Each row of a before or after table is a point. The points were changed in one or more steps. Then noise was added and the rows were shuffled. The steps act on how far a point lies along the listed directions, d1 being the first. Write out the steps. A step turns or swaps two directions, mirrors them in a line or flattens them onto one, adds a multiple of one to another, or multiplies one. Angles are multiples of 10 degrees, from the lower direction toward the higher: turns from -170 to 170, lines from 10 to 170 but not 90. Use the fewest steps. Two steps may share a direction if one is a turn and the other turns, adds or multiplies; they go together, in the order done. Otherwise the lowest direction goes first.
In the rows, zero is written as 128.

Directions:
(1): [135  70]
(2): [ 70 121]
Before (14 x 2):
[[ 90  59]
 [ 79 127]
 [ 96   7]
 [191  86]
 [119  74]
 [104 136]
 [ 95  97]
 [ 83  93]
 [173 147]
 [157  89]
 [107 140]
 [ 89 119]
 [100 116]
 [125 147]]
After (14 x 2):
[[113  82]
 [110 113]
 [146  84]
 [174 143]
 [145  73]
 [112 108]
 [176 100]
 [124  88]
 [179  68]
 [230  55]
 [109 132]
 [132  96]
 [188 172]
 [126 177]]
Steps: turn d1 and d2 by -70 degrees

Directions:
(1): [116  48 133 190 164  90 138 110]
(2): [ 53 163 166 172 146 160  85 130]
(3): [198 150 209 139 161 124 116 111]
(4): [131 167 102 136 184  72 125 199]
Before (13 x 8):
[[226 148 149  78 128 101 145 129]
 [151 179 125  99 111 147 136 137]
 [ 92  72  98 171 158 102 135 132]
 [124 171 138  60  94 164 131 133]
 [146 178 116  49  68 176 120 133]
 [ 85 110  92 167 145  89 134 171]
 [190 103 124 143 116 123 151 102]
 [165 111 139  83 148  96 162 161]
 [209 142 127 106 125 109 139 120]
 [ 70  99  71 153 144 109 135 153]
 [ 62 121  73 158 145  94 107 192]
 [161  95 108  81  80 133 167  74]
 [102 106 128 170 117 158 129 116]]
After (13 x 8):
[[ 77 133 134 189 170 101 120 173]
 [152 100 121  81 139  94 163 163]
 [185 144 115  29  80 140 161 136]
 [ 70 106 149 207 177 124 101 133]
 [ 75 126 132 172 178 113 114 147]
 [ 81 140 126 178 177  97  91 192]
 [163 101 109 159 109 132 143 109]
 [ 95 124 152 174 129 160 113 121]
 [235 146  91   7  56 147 160 132]
 [203 116  87  56 102  97 170 135]
 [196 126  83  95 100 108 157 109]
 [187  98 128  80  86 127 167  69]
 [177 156 104  69 102 133 158 138]]
Steps: add 1 times d1 to d2; flatten d3 and d4 onto the line at 100 degrees

Directions:
(1): [181 153 154 193 126 168 150  94  93 174 108 199]
(2): [146 121  15 154 133 122 155 151 148 195 122 107]
(3): [ 52  66 153 149 134 138 176 131  70 160  85  96]
Before (14 x 12):
[[ 57  65 177 189 157 177 229 136  39 210  52 104]
 [103 118 162 110 121 115 136 122 126 114 125 113]
 [115 123 141 125 122 115 150 124 106 128 129 113]
 [180 148 125 125 117 125 133 116 151 119 131 135]
 [123 147 120 109 133 113 117 141 143 110 145 117]
 [165 177 159 138 125 153  93 110 140 111 140 163]
 [152 142  66 118 129  88 119 136 173 122 143 113]
 [177 171 120 126 136 113 129 129 130 118 150 154]
 [131 105 102 125 142 128 187 129 108 159 107 120]
 [165 139  91 135 140 134 148 137 121 169 129 153]
 [130 116  79 138 132 126 164 130  94 170 105 132]
 [146 176 190 102 116 148 113  99 149 109 145 172]
 [153 172  65 133 125 108 112 134 153 135 148 143]
 [ 87 105  88 134 134 128 160 145 132 145 105 100]]
After (14 x 12):
[[150 151 122 130 117 117 139 118 129 131 139 134]
 [ 76 107  88 115 135 127 131 153 131 137 119  73]
 [ 92 108 128 108 135 103 154 147 101 124 128  95]
 [157 137 103 142 124 127 140 121 136 158 125 138]
 [111 132 139 143 136 133 153 133 106 145 112 131]
 [ 80 111  71 105 129 130 162 147 147 173 119  82]
 [249 241 113  89 138 128  67 140 222  72 191 167]
 [163 151 157  90 132 123 139 110 137  91 137 148]
 [112 118 164  79 139 117 117 140 117  96 141 126]
 [ 58 117 166 119 127 114 135 123  88 109 119 118]
 [112 103 137 115 123 120 152 128 127 113 109  88]
 [142 151 156  88 127 119 108 118 119  83 142 151]
 [151 165 169 139 123 145 122 108 139 103 125 173]
 [ 91 105 188 144 127 114 152 104  88 114  99 129]]
Steps: turn d1 and d3 by -160 degrees; multiply d2 by -1

Directions:
(1): [109 134  52 171  70 113 209 125 135  87 201 160 112 127 194 158 158  82
 135  91 143 106  66 132]
(2): [153 178  93 120 101 174 122  86  74  89 165  96 159 101 118 183  88 151
  45 197 116 125 141 205]
Before (8 x 24):
[[140 103 185 125 190 117 100 152 133 161  54 147  89 129  92  78 147 128
  199  95 113 161 174  65]
 [ 76  75 143 122 159  87 140 187 179 144  66 138  68 163 158  32 145  75
  211  76 144 145 143  46]
 [150 193  33 148  45 173 174  83  49  41 228  96 157  87 185 232  99 124
   14 184 114 110  90 234]
 [138 174  49 135  71 175 182  81 113  81 217 125 144  89 184 192 104 115
   62 161 110  98  81 184]
 [119 123 161 159 140 109 143 151 174 151 113 141  92 138 125  91 194 108
  162 108 148 137 121  88]
 [135 143 142 136 109 118 149 140 153 105 153 161 130 106 168 113 144  93
  148 113 135 128  94 131]
 [136 184  26 136  55 174 144  80  55  84 181 126 153 129 120 211  94 141
   30 175 120  93 116 249]
 [129 112 177  68 157 153  93 147 120 181  74  98 143 136 120 128 120 155
  136 113 135 144 146 110]]
After (8 x 24):
[[135 151 149 151 130 133 133 130 146 131 129 119 108 123 114 118 172 126
  116 152 140 138 133 134]
 [117 119 134 109 135 128  83 129 112 166  77 137 136 163  74 119 116 155
  122 124 123 118 155 151]
 [142 118 194  93 173 134  57 143 111 155  66  89 143 125  97 111 103 164
  114 148 109 149 167 127]
 [114 125  88 115  91 144 179 136 121 133 159 128 132 130 186 172 144 109
  128  84 146 121  83 127]
 [104 128 102 122 126 136 141 137 123 102 111 104 100 136 156  93 104  93
  128 147 134 137 150 129]
 [142 123 182  82 171 155  68 119 142 168  80 105 145 109 102 102  94 161
  119 155  98 134 156 117]
 [150 148 188 106 144 132 101 135 139 129 109 136 145 100 123 104 119 123
  135 149 125 142 137 136]
 [138 139  82 165 113 134 182 118 103  90 159 157  92 109 157 150 153  97
  149 103 119 137 113 120]]
Steps: multiply d1 by -1; multiply d2 by 0

Directions:
(1): [145 126 114 136  52 207 186 115 138 106 130 225 147 140 219 157 111 104
 144  66 123 117 117  82 120 106 117 110 121  97  95  87 118 103  98 134
 113 106  40 134 226  72 166 171 161 142  75 171 189  28 105 146  72 164
 138 114 145 139  73 156 118 122  86  71]
(2): [ 96 116  94  96 139 117  87 192 133 155 160 192 150 199  54 206 128 125
  73 151 107 146 163 125 133 138 102  40 197 144 183  84 138  82 102 145
 102 126 165 126 179 111 117 140  76  80  56 168  44 154 177  90  87  93
 180 172 212 141 137 101 149 132  77  84]
(3): [159 144  94 101  44 107 151 166 157  97 125 124 103 148 138  84 171 106
 102  95 168 153 118 101 162 123 219 108 149 148 131  87  63 160 174 141
 158 140 173 236 217 168 113  95 104 129 195 181 138 120 191 149 138 125
  38 109 155  68 173  99 155 203  79 170]
(4): [115 106 145 155 115 151  96 101 187 146 176 102  86 155 110 153 159 143
  52 129  96  97  78  60 111 128 128  68 125 170 160 185 153 177 183 147
 167 175  59 168 140  81 116 170 126 170 166  94 131 170  81 233  83 139
 182 178 109 139  58  44 157 200 173 133]
Before (14 x 64):
[[140 134 106 104 100 111 120 166 129 129 115 151 118 155 115 121 149 123
  108 131 153 140 149 122 147 136 167 101 160 139 158  82  93 115 134 134
  136 134 162 164 167 151 119 103 103 116 138 166 107 136 177 129 127 112
  102 127 171 109 151 122 147 153 102 138]
 [ 99 113 127 106 160  91  59 169 150 154 146 110 133 170  30 164 136 138
   71 166 110 144 138 134 124 143 110  66 177 160 188 133 147 129 126 132
  126 143 173 119  95 122 104 145  87 100 109 121  49 203 148 106 121  98
  176 170 167 131 131  90 148 155 138 125]
 [125 118 148 154 164 119 106  98 144 136 146  73  93 110  97 116 139 142
   95 152 125 109 112 128 103 134 118 126 104 165 125 194 154 156 169 117
  152 160 116 108  68 119 108 140 143 148 163  81 126 176  94 168 142 122
  151 149 106 144 113 101 141 147 168 145]
 [139 137 120 119 145  83 118 156 123 125 122  98 118 124  84 107 153 134
  120 146 119 136 140 164 129 138 158 126 126 136 144 137 120 141 146 121
  141 140 189 153 123 172 106  98 113 123 155 131  87 165 161 112 166 111
   95 116 129 111 167 109 146 133 109 150]
 [125 136 136 118 161  89 113 139 114 143 112  94 143 112  98 108 124 127
  154 137 134 160 143 158 145 140 132 146 133 109 125 134 127 140 128 117
  118 134 161 114  88 151 112 116 129 102 141 130 125 146 146 120 167 114
  113 131 117 128 158 128 126 127 132 149]
 [155 138 127 104 100 105 135 150 122 108 105 114 116 129 145 100 142 123
  127 123 149 136 131 134 142 129 169 119 129 128 125 117  87 132 151 111
  140 138 157 177 164 170 116 106 124 132 170 141 129 125 160 123 135 109
   78 111 151 122 169 135 140 149 105 157]
 [113 131 146 119 145  82  83 133 157 142 142  75 109 137  57 120 150 141
   96 152 143 137 117 124 127 137 152 113 133 162 152 143 127 152 170 140
  159 143 164 162 107 148 106  95 100 135 175 113  88 185 147 142 159  85
  134 153 122 114 146  90 151 160 145 163]
 [121 104 132 134 113 141 107 139 150 127 147 136 110 150 116 131 135 133
   86 105 120 133 118  93 103 129 125  95 142 146 138 135 137 124 143 133
  135 142 117 153 157 100 127 150 111 144 128 133 111 152 114 160  96 126
  138 132 146 135 113  95 138 168 136 115]
 [105 106 142 131 147 124  97 121 136 152 158 139 114 151 109 173 121 139
  100 147  88 125 127 121 115 133  93  94 139 155 149 163 159 121 110 128
  131 130 115 102 106 106 131 167 141 126  99 110  99 147  95 142  93 121
  189 163 138 160 103 108 142 125 136 105]
 [112 134 120 129 137 121 107 133 136 138 124 117 107 121 107 136 146 134
  109 139 110 117 112 138 145 132 130 130 150 158 151 149 121 146 146 125
  146 153 146 154 129 147 113 122 115 127 137 128 118 168 145 149 118 121
  120 134 141 133 134 100 135 164 135 143]
 [103 144 123  91 150 117 118 163 109 144 124 152 160 144  85 158 117 114
  135 147 130 149 185 163 136 138 116 116 153 121 135 100 141  81  85 133
  103 109 182 106 135 143 104 112  99  77  88 157  84 141 170  71 142  93
  146 133 171 111 178 156 113  99  94 114]
 [116 109 121 129 145 133  96 154 149 171 161 176 118 175  71 206 133 131
   74 161 105 128 147 114  97 126 105  67 157 144 179 130 151 102 120 136
  118 145 115 109 141  92 111 155 110 109  96 108  72 159 129 125  86 119
  181 169 177 153 101 102 133 147 102 105]
 [105 115 150 136 222  79  61 116 126 156 150  32 107 127  56 111 128 158
  111 179 104 118 119 146 123 148 100 145 121 159 162 177 179 143 148 111
  158 159 158  97   7 148  90 121 113 137 149  71  84 229 102 138 148 119
  153 158 105 131 137  99 122 124 191 156]
 [113 140 144 112 219  65 105 155 109 163 119  81 126 109  82 111 118 144
  132 177 137 142 153 191 145 137 126 151 146 132 147 130 129 136 118 120
  114 125 210  89  53 184 113  92 121 115 145  96  78 187 135  81 177  99
  125 112 116 114 177 134 131  90 138 145]]
After (14 x 64):
[[148 129 145 159 121 148 146  96 135 116 124 112 116 100 158 113 140 137
  135 112 101 100 100 124 103 122 131 141  78 118 110 175 143 154 145 122
  148 140  80 134 127 118 137 142 164 170 147 102 153 118  85 169 136 154
  130 110  81 137  89 115 129 127 139 124]
 [155 136 118 124  91 166 177 138 118 129 117 215 141 135 173 163 109 105
  156 107 139 135 151 126 105 110 127 133 122  98 110  84 114  84  86 124
  102  99  97 105 177 104 142 140 156 114  85 145 145  60 134  90 108 153
  111 102 164 135 113 179 105 110  66 100]
 [117 111 136 131 140 146 121 137 108 122 120 156 143 125 131 134 103 132
  144 106 126 134 148 136 100 130  95 140 131 109 111 119 145  87  96 122
  102 110 133  97 126 109 145 141 129 128  85 130 116 121 108 100 117 124
  137 105 140 154 130 157 110 103 124  93]
 [168 145 137 135 117 130 174  96 101  86  92  82 125  80 202  42 113 115
  206  91 158 129 114 141 141 122 152 226  77  96  74 111 117 132 118  97
  147 112 123 129  86 167 132 105 173 155 161 130 202  85 106 117 166 169
   43  67  87 100 157 190  92  97 134 155]
 [156 135 135 134  67 183 179 107 130  97  98 171 151 104 213 113 100 107
  174  76 143 129 115 111 115 108 120 157 107  90  85 103 114 122  89 115
  117  98  66 111 157  97 162 165 178 140 101 144 192  42 100 118 117 172
  114  88 115 126  89 184 106 112 116 103]
 [140 134 117 111  98 123 154 135 106 111 117 170 137 124 171 124 108 111
  161 110 132 151 146 148 133 122 137 146 132 117 106  99 109 103  87 121
  117  96 157 121 148 143 145 132 151 110 101 163 139  77 138  85 128 129
  102 102 150 126 157 174 126  98  84 111]
 [138 129 143 134 114 125 136 113 141 132 121  99 126 110 142  99 135 121
  145 106 131 142 112 119 140 129 150 139 113 112 112 145 122 162 149 124
  141 145 106 145 119 126 124 139 151 135 164 126 170 117 118 173 145 141
  110 132  99 125 114 116 132 160 143 151]
 [130 134 170 151 131 149 149  73 129 118 111 115 138  86 165 109 105 134
  178 111 141 114 108 127 104 117 111 182  81 109  88 147 137 131 123 122
  136 109  78  99  99 111 153 121 170 160 134 105 173  91  85 136 154 126
  142 113  72 143 101 165 107  91 157 126]
 [127 118 137 146 122 167 120 105 139 146 131 155 115 142 148 149 128 138
  114 129 118 100 119  94 110 126 106 106 126 126 142 135 140 116 123 130
  134 142  58 109 132  91 133 154 146 154 108 114 143 117  90 179  91 142
  178 147 129 156  65 118 131 130 151 105]
 [120 137 132 139 138 152 134 107 114 128 105 139 125  94 156 133 120 131
  150 124 108 108 114 148 135 122  98 169 124 125 115 148 130 130 114 116
  128 132 107 111 120 131 135 133 148 132 110 123 155 121 111 132 114 145
  128 109 116 152 116 147 110 120 143 116]
 [131 113 161 138 148 136 107 109 132 134 135 105 111 130 136 145 126 143
  107 146 105 101 112 114 107 135 106 104 108 135 138 176 145 139 147 115
  141 155  86 122 110 115 124 154 143 160 142  87 133 146  90 165  99 118
  167 149 116 168  98 115 136 135 160 132]
 [134 142 133 123  55 179 161 119 168 120 141 160 125 141 170 136 147 102
  107  86 128 118 121  79 128 114 157 104 122 129 109 123 127 134 139 145
  149 135  76 181 215  99 118 151 137 140 143 157 169  90 120 185 101 139
  135 133 131  96 105 116 126 169 106 121]
 [149 143 138 137 150 117 150 114 101 110  98 107 123  80 144  86 114 124
  174 134 159 133 146 178 119 133 129 182  99 120  83 141 122 123 124 101
  124 120 155  80  77 153 128 110 162 125 142 116 150 116 129  87 176 127
   89  91 112 129 159 184 113  89 126 139]
 [157 142 148 142 101 140 177 105 156 118 120 105  94  91 207  74 140 123
  135  95 156 113  93 109 141 108 178 164  99 124  97 135  95 188 158 129
  154 134 101 165 145 141 137 124 176 181 200 115 192 101  90 181 141 153
   77  85  75  94 110 122 131 148 139 153]]
Steps: mirror d1 and d2 in the line at 50 degrees; turn d3 and d4 by 140 degrees
